Each row is a point. Examples show where two turns around zero, p and q, send a point. Where does a point land after both, in the order given? Backwards means that the second turn is done in reverse. Each puzzle has new turns, and all numbers are rounded.

Turn p:
[-46 -26   3] -> [ 10 -52   5]
[  3 -37  -1] -> [  3 -19 -32]
[ 38  21 -26] -> [-32  39  -6]
[-12  -5  22] -> [23 -9  4]
[-16   3  14] -> [15 -9 12]
[ 33  44 -13] -> [-21  50  16]
Turn q:
[ -4 -10  15] -> [ 10 -11  11]
[-32   1 -21] -> [-28 -21 -14]
[46 35 31] -> [16 54 33]
[ -9 -26 -24] -> [  4 -21 -29]
Where do these land?
p, then q: [  4 -31   4] -> [  4  -1 -31]
q, then p: [ 13 -15  -5] -> [-13  12 -10]
q, then p: [-13  -9 -38] -> [-33 -24  -2]
p, then q: [-21  56  46] -> [33 39 56]
p, then q: [17 -1 -7] -> [-18   3  -5]

Turn p:
[ 24  -4  37 -16] -> [30  1 27 24]
[-23  -1   4  -2] -> [  0 -15   3 -18]
[ 14 -11  -1 -26] -> [16 24 12 -3]
[-29  -8 -51  62] -> [-38 -17 -73 -18]
[ 14  24  10 -19] -> [-8  8 30 13]
Turn q:
[-35  -5  15  -2] -> [-18  22   3  26]
[ 17  46  35 -35] -> [ 40  48  21 -24]
[ 32   1 -32 -18] -> [  0 -23   8 -43]
[ -6 -14 -27  36] -> [-16 -29 -32  10]
[ -9 -28   9  20] -> [ -6 -17   0  32]
Where do these land?
p, then q: [  5 -31   6  -9] -> [ 19 -11   3 -24]
q, then p backwards: [-33 -16 -38  -4] -> [-14  37 -29  20]
q, then p: [51 44  8 10] -> [ 5 61 16 26]
p, then q: [-54   9 -23   9] -> [-46  10  37  -4]
q, then p: [ 10 -10  22 -24] -> [ 15 -15  17  23]
q, then p: [-13 -27   4  18] -> [  4 -18 -30  -2]
q, then p: [34 31 21 -1] -> [ 1 35 17 32]
